Each row of a before or after table is a point. The points were changed in one or more steps. Then noise was added and the rows were shuffled. The steps act on columns, c1 being the first. Name the steps. A step turns or swaps two columns, mirrors them in a line or flattens them onto one, adds a multiple of one to another, or multiplies or shifts one. Angles are multiples of 10 degrees, from the lower column toward the higher: turns from -170 to 170, lines from 10 to 170 but not 90. Use the fewest steps. Two steps may share a column if one is a turn and the other turns, adds or multiplies; they go together, in the order done. Otherwise the lowest column goes first.

Before (12 x 3)
[[ 50  11  16]
 [ 25  31   0]
 [-26 -22 -11]
 [ -3  18 -17]
 [ 29 -12  -1]
 [-14  14 -26]
 [  8  20 -45]
 [  7 -11 -16]
 [ 79  48  54]
 [ 11  55 -52]
 [-17  33 -60]
 [  2  -1 -53]]
After (12 x 3)
[[  3 -25 -29]
 [-42  21 -22]
 [-20 -14   0]
 [-19  15 -25]
 [-15  14  53]
 [-41  35 -47]
 [-49  -1 -28]
 [-50  52  -9]
 [ -9  18 -11]
 [-16  32  23]
 [  6  51  97]
 [-15 -15  25]]
Steps: mirror c1 and c3 in the line at 60 degrees

Before (10 x 8)
[[ 19  -9 -10   0  -2  12  13 -16]
 [-17 -17  -9 -32  -3 -20  -8 -20]
 [ 23   3  -9 -21  -7  -9   5 -12]
 [ 23 -20  36 -22  20 -24  -5 -13]
 [ 27 -17 -14 -18   7  26  -6  34]
 [  2  16  32   3  -6  18  22  12]
 [ 23  -3 -13   6  18 -18  30  12]
 [-26   0  16   0 -27 -15  16   3]
 [-24  17  23   0  -8  -7  -4  -3]
 [  7 -10  20  14  -1 -22   3  15]]
After (10 x 8)
[[ 10  -7  19  19   0 -23   0 -47]
 [ 21   8 -10 -23   3  -7  -3  25]
 [  2 -18  33   4 -21  21   5  21]
 [ 20  18  -8   0  -3  11   5  -2]
 [ 23  -9 -14   5  -3 -18  32 -27]
 [-24  -2  15  -3 -39 -16 -14  -3]
 [-18  29  -9 -34  -2 -19  -8 -16]
 [ 23  21  36 -20  27 -26  18 -33]
 [-21  -6  22   4 -13  -6  -8  48]
 [ 28 -24 -15 -15  23  27   3 -92]]
Steps: turn c5 and c7 by 60 degrees; add 0.5 times c1 to c5; turn c2 and c8 by 120 degrees; multiply c8 by 3

Before (8 x 14)
[[ -6 -10  10   4 -18  -3  12 -17  11  17 -19  16 -11   6]
 [  6  -7  -1  28  15   1 -16  10  10 -26  15  -9  33 -19]
 [  4   0  13   9   5  -7 -37  -4   2 -27  22  -9   7  -6]
 [  7   6   7  14  20  -2 -18 -14   8   6  15  -5  28  -3]
 [ 13 -19  12  -3   2   3  12  -8  -1  14  -6   2 -15  11]
 [ 25  -1  24 -19 -16  14 -17  11  23   0 -24  13  -6  10]
 [ -9  -4  15   1 -10  19  22 -21 -16  16 -15   4   8   2]
 [ -1   0   8  10  10   5 -23   4   9   0  22 -11  13 -29]]
After (8 x 14)
[[ -5 -19  11   8 -12  -9  32  -9 -12  15  -6   2 -15  -2]
 [  6   5   8  -5  -6 -12 -68 -12  -8   6  13  -4  28  18]
 [-12  -3  15  18   1  34  40 -22  14  16 -13   4   7 -11]
 [  1   0  13 -21   3 -10 -92  -3  -4 -26  21 -10   7   4]
 [  8   0   6 -10  24   0 -67   4  -2   1  25 -12  13  20]
 [ 14  -1  23 -24  -4 -18  10  11 -31   0 -25  13  -7 -19]
 [  6 -10   0   4  13  -8 -96  10  -9 -27  14  -9  33  20]
 [ 12 -10  10  14   1  -1  14 -17   4  17 -20  16 -11 -19]]
Steps: turn c1 and c9 by -110 degrees; add 1 times c9 to c6; turn c4 and c7 by -50 degrees; multiply c7 by 3; turn c5 and c14 by 110 degrees
